Each row of a before or after table is a point. One or more steps were done to the points. Then noise was added and the rows were shuffled. The steps act on how far a point lies along the listed directions, d1 being the first. Name the steps. A step turns or swaps two directions, mirrors them in a line or flattens them onto one, adds a multiple of one to another, or multiplies one. Angles are multiples of 10 degrees, from the lower direction toward the higher: turns from -170 to 170, lines from 10 to 170 but not 90. Use the fewest steps. Two steps may share a direction if one is a turn and the other turns, adds or multiplies; they go together, in the order done. Otherwise the lowest direction goes first.

Directions:
(1): 0.017 -0.043 0.009
(2): -0.009 -0.012 -0.045
(3): -0.043 -0.015 0.012
Before:
0.017 -0.022 0.002

-0.007 0.024 -0.025

0.012 -0.025 0.014

0.005 0.002 0.009

0.019 0.000 0.002

0.001 -0.025 -0.021

0.018 -0.012 0.001

-0.008 -0.025 0.003

0.011 0.012 0.008

-0.041 -0.063 -0.077

0.005 0.003 0.012

-0.012 -0.025 0.021

-0.023 0.044 0.005

0.008 -0.026 0.010
After:
-0.003 0.030 -0.001

0.021 0.030 0.006

-0.001 0.005 0.015

-0.005 -0.002 0.025

-0.009 -0.035 -0.020

0.008 0.016 -0.016

-0.009 0.008 -0.044

0.001 -0.009 -0.162

-0.003 0.032 0.005

-0.017 0.007 0.011

0.002 0.008 0.020

0.022 -0.042 0.027

-0.015 0.025 -0.006

-0.016 0.016 0.001
Steps: turn d1 and d3 by -170 degrees; multiply d2 by 1.6

Directions:
(1): 0.002 0.013 -0.012 -0.051
(2): -0.006 0.013 -0.050 0.015
(3): 0.020 -0.047 -0.016 -0.008
(4): -0.050 -0.020 -0.001 -0.006
Before:
-0.027 0.008 0.003 -0.024

0.018 0.020 -0.005 -0.010

-0.025 -0.041 0.026 0.016

-0.014 0.010 -0.014 0.012

-0.021 0.002 0.000 -0.001

0.014 0.039 -0.040 0.018

0.022 0.036 -0.026 0.012

-0.028 0.008 -0.005 0.016

-0.008 -0.051 0.016 -0.010

0.007 -0.048 0.012 0.004

-0.006 0.019 -0.027 -0.007

-0.015 -0.020 -0.008 -0.006

-0.015 -0.020 -0.013 -0.015
After (13 x 4):
-0.033 -0.026 -0.008 0.014

-0.029 -0.035 -0.001 -0.022

-0.034 -0.015 -0.002 0.012

-0.040 0.006 -0.027 -0.013

0.046 0.036 -0.066 0.009

-0.019 -0.003 0.056 0.025

-0.027 -0.008 -0.010 -0.010

0.038 0.002 -0.015 -0.002

-0.062 -0.007 0.062 -0.005

0.035 0.040 -0.095 0.016

-0.001 -0.001 -0.055 0.007

-0.015 0.010 -0.041 0.000

-0.040 -0.026 0.064 0.016
Steps: turn d1 and d3 by 100 degrees; multiply d2 by 2; multiply d4 by 1.6

Directions:
(1): 0.009 0.018 0.061 -0.022 -0.002 -0.006 0.026 0.026
(2): -0.028 -0.046 0.004 0.007 0.026 0.002 -0.008 0.047
(3): -0.044 -0.014 0.015 0.017 -0.052 -0.018 0.007 -0.013
(4): 0.044 -0.042 0.004 0.020 -0.022 0.022 0.028 -0.002
(5): 0.018 -0.006 0.038 0.035 0.013 -0.016 -0.046 -0.019
Before (12 x 8):
-0.017 -0.023 -0.006 0.003 0.001 -0.023 -0.005 0.021

-0.006 0.001 -0.082 -0.002 -0.054 0.023 0.012 -0.016

-0.037 0.017 -0.012 0.008 -0.023 -0.026 -0.022 -0.024

0.024 -0.024 -0.011 -0.006 -0.017 -0.002 0.039 -0.023

0.034 0.017 0.022 -0.016 0.027 0.009 0.009 -0.011

-0.015 -0.003 -0.005 0.009 -0.028 -0.018 0.001 -0.001

0.036 -0.018 -0.007 -0.011 -0.042 0.024 0.044 0.003

-0.047 0.049 -0.009 -0.049 -0.047 -0.006 0.040 0.010

0.045 -0.048 -0.049 -0.010 0.033 0.014 0.003 -0.004

0.032 -0.011 0.035 0.013 -0.053 0.016 0.030 -0.018

-0.012 -0.080 -0.027 0.003 -0.023 0.018 0.040 0.055

0.030 -0.024 -0.002 0.007 -0.048 0.008 0.061 -0.008
After, 12 rows:
0.022 -0.045 -0.025 -0.013 0.051 0.019 0.000 0.065

-0.024 0.042 -0.011 -0.015 0.012 -0.024 -0.026 -0.008

0.040 -0.026 0.049 -0.033 0.013 -0.007 0.037 0.026

-0.011 -0.015 -0.010 -0.003 0.016 -0.021 -0.010 0.025

0.056 0.001 -0.041 0.007 0.010 0.034 -0.009 -0.026

0.061 -0.002 -0.042 -0.001 0.025 0.016 0.016 -0.010

0.056 -0.006 -0.027 -0.009 0.000 0.028 0.010 -0.002

0.012 -0.019 0.016 0.011 -0.028 0.007 0.023 -0.029

0.040 -0.004 -0.013 -0.016 0.021 0.000 0.021 -0.018

0.001 0.016 -0.023 -0.004 0.015 -0.013 -0.016 0.006

0.027 0.064 0.000 -0.045 0.013 0.009 0.000 0.024

-0.034 0.025 -0.054 -0.007 -0.028 -0.004 -0.014 -0.026
Steps: turn d1 and d3 by 140 degrees; turn d3 and d4 by 50 degrees; multiply d5 by 0.4

Directions:
(1): 0.049 -0.007 0.008 0.011 -0.032 0.017 -0.016 -0.043 0.026
(2): -0.036 0.033 -0.003 0.000 0.015 0.020 -0.046 -0.038 -0.008
Before:
0.025 0.006 0.012 0.016 -0.030 0.030 -0.028 -0.059 0.014

0.039 -0.023 -0.002 0.004 -0.022 -0.003 0.052 0.032 0.004

-0.049 0.043 0.002 -0.002 0.018 0.005 -0.032 -0.012 0.001

0.040 -0.017 -0.003 -0.013 -0.001 0.002 0.032 0.005 0.025

0.063 -0.016 0.001 0.020 -0.055 0.013 -0.004 -0.050 0.030

0.023 -0.014 0.001 -0.016 0.004 -0.032 0.041 0.069 0.000

-0.013 0.022 0.009 -0.004 0.011 0.022 -0.034 -0.026 0.002

0.048 -0.007 0.025 0.002 -0.036 0.019 -0.017 -0.054 0.041

-0.034 0.007 -0.003 -0.004 0.030 -0.035 -0.013 0.013 -0.009

0.025 -0.034 0.010 0.002 -0.022 -0.020 0.051 0.013 0.006

0.022 0.018 0.023 0.009 -0.023 0.013 -0.055 -0.091 0.022

-0.004 0.007 0.010 0.016 0.004 0.017 -0.005 -0.012 0.005
After, 12 rows:
-0.053 0.049 -0.009 -0.011 0.036 0.004 -0.048 0.002 -0.021

-0.060 0.014 0.000 -0.007 0.024 -0.014 0.013 0.003 -0.030

0.055 -0.050 0.026 -0.004 -0.028 -0.044 0.065 0.036 0.017

0.004 -0.030 0.013 -0.018 0.002 -0.030 0.061 0.057 0.002

-0.024 0.006 -0.015 -0.020 0.037 0.001 0.019 0.022 0.001

0.047 0.004 0.017 0.008 -0.034 0.007 -0.010 -0.026 0.042

-0.009 -0.026 -0.015 0.003 0.003 -0.039 0.065 0.066 -0.022

-0.050 0.022 -0.007 -0.007 0.030 0.009 0.009 0.026 -0.030

0.044 -0.016 0.018 0.000 -0.018 0.008 0.010 0.009 0.017

0.027 -0.039 0.003 -0.001 -0.017 -0.019 0.058 0.044 -0.004

0.014 0.009 0.006 0.012 0.001 -0.009 -0.040 -0.033 0.016

0.007 -0.006 0.013 0.018 0.002 0.011 0.024 -0.005 0.010
Steps: turn d1 and d2 by -120 degrees

Directions:
(1): 0.054 -0.043 -0.006 -0.016 0.020 -0.018 0.017 -0.006 0.013 0.025 0.035
(2): -0.030 -0.020 0.001 -0.004 0.051 -0.007 -0.042 -0.043 0.015 0.012 -0.014
(3): -0.013 -0.029 -0.014 -0.061 -0.010 -0.029 0.007 0.013 -0.024 -0.017
 -0.035
(4): 0.028 0.030 -0.022 -0.044 0.013 0.040 -0.035 0.008 0.017 -0.024 0.012
(5): -0.008 0.007 -0.008 0.001 -0.031 -0.047 -0.053 0.026 0.017 0.018 0.026
Before (10 x 11):
0.008 0.036 -0.015 -0.015 -0.034 0.002 -0.064 0.027 0.041 0.006 0.025

-0.006 0.021 0.018 0.030 -0.011 0.015 0.013 -0.012 0.009 0.005 0.034

0.041 -0.010 -0.016 -0.046 0.024 0.035 -0.031 -0.005 0.020 -0.015 -0.003

-0.011 0.008 -0.031 -0.039 0.003 -0.016 -0.083 0.005 0.037 0.001 0.018

0.041 -0.011 -0.013 -0.013 -0.003 0.005 0.025 0.002 0.006 0.006 0.020

-0.017 0.068 -0.001 0.007 -0.026 0.056 -0.017 0.024 0.001 -0.040 -0.003

0.019 -0.005 -0.017 -0.046 0.054 -0.014 -0.090 -0.001 0.038 0.024 0.026

-0.009 0.025 -0.003 0.020 -0.033 -0.001 -0.007 0.015 -0.010 -0.014
 -0.001

0.044 0.023 0.015 0.029 -0.046 0.019 0.057 0.024 -0.028 0.009 0.018

0.022 -0.028 -0.002 -0.015 0.002 -0.024 0.031 0.013 -0.004 0.003 0.009
After, 10 rows:
0.009 0.019 0.008 -0.006 -0.035 0.016 0.031 0.012 -0.008 -0.015 0.029

0.033 -0.056 0.012 0.010 -0.006 -0.029 0.059 -0.003 0.003 0.040 0.013

0.009 0.012 -0.015 -0.059 -0.054 -0.013 0.013 0.043 -0.040 -0.017 -0.027

-0.017 -0.001 -0.009 -0.011 -0.037 -0.034 -0.017 0.020 -0.002 0.006
 -0.003

-0.028 -0.024 0.023 0.052 -0.024 -0.032 -0.013 -0.009 0.001 0.023 -0.019

0.014 -0.055 0.004 0.045 0.018 -0.027 0.024 -0.029 0.021 0.043 0.034

-0.008 -0.026 0.019 0.010 -0.010 0.015 0.083 -0.006 -0.037 -0.017 -0.031

-0.012 0.000 -0.011 -0.022 0.002 -0.033 -0.035 0.019 0.015 -0.006 0.002

0.020 -0.015 -0.012 -0.017 -0.004 0.007 0.028 -0.003 -0.019 -0.013
 -0.009

0.015 -0.029 0.026 0.069 0.019 -0.045 -0.004 -0.004 0.017 0.071 0.042
Steps: swap d1 and d5; turn d2 and d3 by -70 degrees; multiply d4 by -1

Directions:
(1): -0.037 0.015 0.015 0.037 0.041 0.024 0.045 0.008 0.014 0.032 0.000 0.014
(2): 0.034 -0.006 0.007 0.066 0.005 -0.031 -0.025 0.021 -0.012 0.001 0.015
 0.029
(3): -0.045 -0.057 0.009 0.015 0.003 -0.005 -0.026 -0.046 0.007 -0.002 0.020
 0.002
Before:
-0.081 -0.057 0.020 -0.011 -0.001 0.007 -0.016 -0.062 0.025 -0.002 0.020
 -0.013

0.011 0.008 -0.009 0.010 0.002 -0.017 -0.005 0.002 -0.005 0.003 0.005
 -0.005

-0.003 0.035 0.013 0.005 0.017 0.035 0.052 0.057 0.011 0.017 -0.018
 0.012

0.021 -0.012 -0.014 -0.013 -0.004 -0.005 -0.018 0.005 -0.001 0.025
 -0.002 0.005

0.020 -0.001 -0.021 -0.044 -0.045 0.008 0.000 0.006 -0.004 -0.021 -0.013
 0.004

0.019 0.023 0.014 0.087 0.025 -0.013 0.019 0.017 0.005 0.032 0.012 0.035

0.107 0.034 -0.027 -0.033 -0.049 -0.028 -0.038 0.054 -0.031 -0.030
 -0.016 -0.005

0.023 0.032 -0.007 0.018 0.003 -0.007 0.023 0.013 0.002 0.003 0.004
 0.013

0.009 -0.011 -0.005 -0.031 -0.018 0.012 -0.006 -0.007 0.008 -0.021
 -0.013 -0.012

0.008 -0.054 0.002 0.058 -0.018 -0.055 -0.077 -0.033 -0.013 -0.016 0.011
 0.010

-0.054 -0.014 -0.004 0.011 0.014 0.006 0.017 -0.016 -0.010 -0.002 0.014
 0.010
After (11 x 12):
-0.064 -0.067 0.018 -0.003 -0.012 -0.009 -0.038 -0.063 0.019 -0.013
 0.025 -0.009

0.016 -0.004 -0.016 -0.023 -0.002 0.002 -0.008 0.004 0.002 0.027 -0.006
 0.000

0.038 -0.025 -0.022 -0.031 -0.054 -0.046 -0.074 -0.026 -0.020 -0.040
 -0.013 -0.024

0.062 0.074 -0.025 -0.080 -0.024 0.025 0.032 0.056 -0.010 -0.006 -0.039
 -0.024

0.061 0.014 0.003 0.070 -0.008 -0.040 -0.021 0.019 -0.010 0.006 0.015
 0.030

0.013 0.013 -0.011 -0.001 -0.002 -0.014 -0.001 0.002 -0.004 0.002 0.002
 -0.010

-0.039 -0.027 -0.005 0.026 0.004 -0.011 -0.008 -0.017 -0.018 -0.011
 0.021 0.016

-0.011 0.012 -0.016 -0.044 -0.021 0.031 0.034 0.005 0.007 -0.003 -0.017
 0.003

-0.012 -0.004 0.001 -0.027 -0.004 0.025 0.016 -0.009 0.016 -0.009 -0.016
 -0.011

-0.003 0.011 0.022 0.052 0.025 0.018 0.033 0.055 0.006 0.021 -0.002
 0.031

0.026 0.030 -0.008 0.021 0.002 -0.010 0.020 0.014 0.000 0.002 0.005
 0.015
Steps: turn d1 and d2 by 50 degrees; turn d1 and d3 by 30 degrees
